Rows are points. To make a cloud, some directions were put in groups of two or more. Within a group, all points are equally far from the middle, so they leave a hole (a ring in 2 directions, a hollow ball in 3). The other directions are filled evenly. Then the cloud was stretched, turned, moved and blurred a little. Count the holes, and give their numbers of directions, smallest first.

Cloud (20 x 3):
[[-21 -36 -18]
 [ 15 -28 -28]
 [ 10 -21  35]
 [ 11 -60   1]
 [ 18  20  13]
 [ 30 -30 -16]
 [ 33  24   9]
 [-11 -54  14]
 [ 45 -15   7]
 [ -9 -23  -8]
 [ -8 -34 -42]
 [ -6 -23  -1]
 [ 42 -17  21]
 [ -2 -42  16]
 [ 27  15   0]
 [  6 -49 -20]
 [ 32  -1 -24]
 [ 40 -18  -2]
 [ 14 -37 -27]
 [ 32 -26 -13]]
Holes: 0

Cloud (21 x 3):
[[-39  39 -28]
 [-60  -1 -16]
 [ 48 -11 -12]
 [ 38 -17   3]
 [-19 -43 -13]
 [ 17  58  -8]
 [-35 -29   3]
 [-29 -40 -28]
 [  0  48  19]
 [ 39  43  -4]
 [ 51  23 -18]
 [-44 -31 -13]
 [ 37  45  -3]
 [ 25  -8  18]
 [-16  26  28]
 [ 10 -43 -23]
 [-32 -38 -30]
 [-53 -18 -25]
 [ 15  30  26]
 [ 35   0  16]
 [  8  24 -53]]
Holes: 1 (3)

Cloud (27 x 4):
[[ -8  -1 -30   4]
 [-18 -32 -40  15]
 [  4  22  -9  19]
 [-19 -13 -24   6]
 [  0  -6  -1   3]
 [  2 -22  -4  25]
 [  8  -1  18 -12]
 [ -1  -7 -20  29]
 [ -4 -36 -24  12]
 [ -2  11 -28 -11]
 [  1 -13 -33  12]
 [  2   1  17  12]
 [-11 -29 -14  -5]
 [  6  18 -28   0]
 [-15  31   6 -28]
 [-17  -3  10 -10]
 [-16   2   9 -12]
 [  8 -12 -14  35]
 [  9  10 -35  19]
 [ -5  39 -26  28]
 [  5 -21 -23  14]
 [ -9 -27 -29  12]
 [-14  -7 -23   4]
 [ -2 -17  13 -33]
 [ -3  14  -6  31]
 [  6 -22  -8   5]
 [-27  60  30  -4]]
Holes: 0

Cloud (49 x 6):
[[ 20  23  25   0   4  13]
 [ 25  19 -12  12 -10  30]
 [ 10   4  33 -28  -8 -17]
 [-42 -15  25 -54  29 -27]
 [-41   8  40  29   6  14]
 [-37 -26  -7  17   4   2]
 [ 36  13   0  -5  47   9]
 [ -8 -14 -15 -18  19  29]
 [-22  -8  30  -9  21 -37]
 [  2  21  13  33  13 -13]
 [-59  -2  17  29  -6 -21]
 [ -3 -21  25  48 -17  17]
 [  3  -6  35   7  14 -28]
 [ 22  13  34  19  19  -3]
 [-46 -10  38  26 -44 -27]
 [-56   7 -12 -16  24  -8]
 [ -5   7 -17 -36  39  21]
 [-58 -23   5   1  35  12]
 [-23 -19  18 -14  18 -28]
 [ -6 -26   0 -48  10  12]
 [ 28  22  -5  33  -2  -2]
 [-11  35  17  26  -4  26]
 [-37  -4  33  27 -26 -20]
 [-22   5  42 -17 -11 -13]
 [  8 -26 -13   1   4  19]
 [ 30   1 -15  27  29  24]
 [ 35   9  29 -11  -6 -29]
 [  9 -24 -26 -13   6  10]
 [-19   1 -10  24  18  27]
 [ 38  19  13   8 -16  18]
 [-15 -18  -4 -41  16 -57]
 [  4  -2 -18   0  45  -6]
 [ 21  18   6 -26  -1  21]
 [-21   2  23 -23 -17   7]
 [ 11 -22  31  -4  -6  15]
 [  5  34  19  32  32  -8]
 [-49  -8  31  10  25  -5]
 [ 45   9 -23 -45  60  17]
 [  0 -26  17 -14  13  -9]
 [-11  13  37  34  -6   0]
 [ -2   8   1 -33  42  -4]
 [-11  11  33  44  19  38]
 [ 24  13   7 -52  28 -15]
 [-28   5  30 -27  13 -26]
 [-28   7  31 -11 -13  23]
 [ 33  12   3  -4 -18  -5]
 [  6 -15  19 -17  -3   4]
 [-33  -3  18  32  10  44]
 [-11 -16   8  28   5  36]]
Holes: 0
